Rows are points. Examples show where two turns around zero, p and q, send a point. Write where each new point lands after one turn and then the other. Backwards means that the second turn is done in reverse. Each puzzle has new turns, and all numbers are rounded.

Turn p:
[ 0.5 -2.5] -> [-1.0 -2.4]
[-3.2  3.3] -> [-0.8  4.5]
[ 2.7 -0.8] -> [ 1.8 -2.2]
Turn q:
[-2.1  3.4] -> [-2.0  3.5]
[2.2 0.3] -> [2.2 0.2]
[ 0.0 -3.8] -> [-0.1 -3.8]
Where do these land?
q, then p: [2.8 1.7] -> [ 3.3 -0.3]
q, then p: [ 1.5 -2.0] -> [ 0.0 -2.5]
p, then q: [-4.3  0.3] -> [-3.3  2.8]

Turn p:
[-0.8  0.5 -1.8 -1.3] -> [-0.2  0.0 -1.4 -1.9]
[ 2.7  0.3 -2.6  2.9] -> [-0.3 -0.5 -3.5  3.2]
[ 3.4 -4.0  2.8 -3.0] -> [ 5.7 -1.9  2.7  0.6]
[ 0.2 -0.2 -1.9  4.2] -> [-2.7 -1.3 -2.0  2.9]
[-2.7  2.3  2.4 -1.6] -> [-1.3  2.6  2.6 -2.4]
[-2.0 -1.8 -3.2 -2.4] -> [ 0.1 -2.7 -1.7 -3.7]
[-0.8  2.9  4.1  1.2] -> [-1.5  3.7  3.2  1.2]
Turn q:
[ 4.5 -3.8 -2.0 -2.8] -> [ 0.6 -4.9  2.1 -4.2]
[-0.3 -2.2  3.6  0.5] -> [ 0.5 -2.0  1.3  3.5]
[-3.9  3.3  1.0 -3.5] -> [-3.5  4.4  2.5  0.9]
[-4.4 -2.0 -1.4  1.1] -> [-3.9 -0.6 -2.9  1.6]
[ 1.5 -1.0 -1.9  1.4] -> [ 1.0 -1.4 -1.8 -1.6]
[ 0.8  2.5 -0.5  1.2] -> [ 1.7  2.1 -0.9 -0.7]
[1.8 3.3 1.1 2.0] -> [ 3.6  2.5 -0.3  0.3]
Where do these land?
q, then p backwards: [-2.4  3.7 -1.1 -0.9] -> [-0.8  4.5  0.7  0.0]
p, then q: [ 2.3  0.2 -0.4 -2.6] -> [ 2.1 -0.2  1.0 -2.6]
q, then p: [-3.1 -3.5  3.5 -2.5] -> [-4.0 -2.4  4.0  1.7]
p, then q: [ 2.3 -1.0 -2.3  1.1] -> [ 0.4 -1.7 -2.6 -1.7]
q, then p backwards: [-0.4 -1.4  4.0  4.1] -> [ 4.9 -1.9 -0.1  2.7]
p, then q: [ 1.4  2.0 -3.7  0.8] -> [-1.2  1.0 -2.7 -3.2]

Turn p:
[ 1.1  4.1 -0.8 -5.2  1.6  2.7  2.0  3.3] -> [ 2.3  2.0 -4.0 -3.2  2.9  4.0 -2.7 -2.2]
[-2.7 -1.0  3.2 -0.8  1.7  0.0  2.3 -6.1] -> [-1.4 -1.0  1.1 -0.1  1.2 -2.4  5.2 -5.1]
[-0.4 -0.7  1.7  1.4 -1.5 -2.1  1.7 -1.2] -> [-2.7  0.7  0.3 -0.1 -0.1 -2.1  1.9  0.6]
[ 3.4 -2.6  0.2 -2.2 -0.9 -2.9  1.1  1.5] -> [-2.6 -2.6 -2.5 -3.0 -0.8 -0.7 -1.2  2.0]
[ 0.7  2.5  2.4  2.8  0.6  3.3 -2.1  0.3] -> [ 3.5  3.0  0.9  0.5 -2.4  1.6  2.3  0.5]
[-1.9  2.7 -1.8  0.2 -1.9  2.8 -1.1 -0.7] -> [ 1.6  3.0  0.7  2.4 -0.4  0.3 -2.1 -2.2]
[ 0.8 -0.3  2.7  3.4  1.9 -3.3 -1.5  3.1] -> [-0.7 -0.2  2.4 -1.4 -0.2  1.7  2.5  5.3]
[-2.4 -5.0 -2.5 -4.5 -2.4  0.4 -1.7  3.8] -> [-3.5 -4.3 -2.5  3.2 -0.8  3.7 -4.4 -0.5]
[-0.4 -0.2 -1.2  3.5  2.2  2.9  0.6  1.3] -> [ 3.6  0.3 -0.4  2.8  1.3  0.2  1.4  2.0]
[ 1.9  0.5 -3.9  1.3 -1.3 -3.7 -1.3 -5.4] -> [ 0.0 -1.0  3.9 -1.3 -0.8 -6.3 -2.8 -0.6]
Turn q:
[-2.0  2.5  1.1 -0.8  0.7  1.7  0.8 -4.7] -> [-2.0  3.0  2.6 -1.7  3.4  1.8 -0.6 -0.3]
[-0.7  2.5  1.6 -2.8  1.8  2.1  1.0  1.2] -> [-1.6  4.1 -0.7 -1.4 -1.3  0.0 -0.3  1.9]
[ 2.7 -4.7  1.3 -1.7  1.8 -9.3 -0.4 -6.7] -> [-3.9 -4.5 -4.0  0.8  8.0 -3.5  3.6 -5.2]
[ 5.6  0.4 -1.6 -1.7  2.3  1.4 -0.3  2.6] -> [ 2.3  1.7 -5.6 -0.6 -2.3  0.2 -1.7 -1.5]
[ 3.3 -1.6  1.9 -0.4 -5.2  0.3 -1.6  0.3] -> [-0.5 -4.5 -0.3 -3.0 -1.7 -1.4 -3.4 -1.0]
[-2.5 -3.7 -1.6  4.1  1.4 -0.6  1.1 -2.3] -> [ 3.5 -1.7  2.6  1.3  3.4  0.4  3.6 -0.3]
[-1.7  0.0 -0.5  0.3 -4.5 -0.4  2.6  0.8] -> [-1.5 -2.5  2.9 -1.1 -2.9  1.5  1.5 -0.3]
[ 0.3  1.9  1.8 -2.2  1.1  1.8  0.0  2.5] -> [-0.9  2.9 -1.3 -1.1 -2.2 -1.0 -1.1  1.9]
[-3.0 -0.6 -1.6 -0.7  0.0  1.5 -1.7  2.4] -> [ 0.6 -0.4  0.2  1.6 -1.1  1.4  0.0  4.1]
[-1.3  2.1 -4.2  2.8  1.5  0.5 -1.5  1.3] -> [ 2.5  1.3  0.8  4.6 -0.7  2.6 -0.7  0.2]
[-0.8  1.1  1.8  3.2 -0.9  0.9 -0.1  2.5] -> [ 1.5  0.4  2.9  0.8 -2.5 -2.1 -0.9  0.5]
Where do these land?
p, then q: [-1.6  3.6  1.6  2.6  1.1 -2.4  0.8  1.7] -> [-1.2  5.0  0.1 -0.2 -2.2 -1.7  0.2  0.9]
p, then q backwards: [ 2.5 -1.9  3.6  3.4 -1.8 -2.9 -2.6  4.3] -> [-5.1  0.0  0.0 -4.1 -1.9  2.4  0.6  4.4]
p, then q: [-3.5  2.5 -0.1 -4.8 -0.5 -2.5  0.3 -3.2] -> [-2.9  2.2  1.5 -0.8  6.3  0.1 -0.3  1.6]
q, then p: [-2.5 -2.5  0.7 -2.0 -0.4  0.2 -0.8  0.3] -> [-1.0 -1.3 -1.7  0.7  1.9  2.3 -0.2  1.7]
p, then q: [ 4.3  2.3 -1.0  2.4  6.7  2.9  3.3  3.9] -> [ 3.3  3.1 -8.2 -0.4 -3.9  0.8  0.3 -2.5]
q, then p backwards: [-1.8  0.7 -4.5  0.5 -0.3  4.8  2.9 -3.2] -> [-1.7  4.0  2.7 -1.2  3.8  1.0 -3.2  3.4]
q, then p backwards: [ 1.6 -3.0  1.8 -0.7 -2.2 -1.9  0.6 -1.8] -> [ 1.1 -2.1  0.1 -2.5  1.9 -2.1  1.6 -2.3]
q, then p backwards: [-0.9  2.2 -0.6 -2.0 -1.7  2.7  0.2 -0.7] -> [ 0.1  1.7  1.0 -1.3 -1.0 -1.6 -2.1  2.7]
p, then q: [ 1.3 -2.1 -4.2 -1.5  0.4 -1.8 -1.2  0.9] -> [ 1.4 -3.0 -2.2  1.3  1.5 -1.9 -1.0  2.7]
p, then q: [ 0.7 -1.7  2.7  2.1 -1.2  0.8 -3.5 -2.1] -> [-1.3 -2.9  2.9 -2.7 -2.3 -0.8  0.3 -1.5]
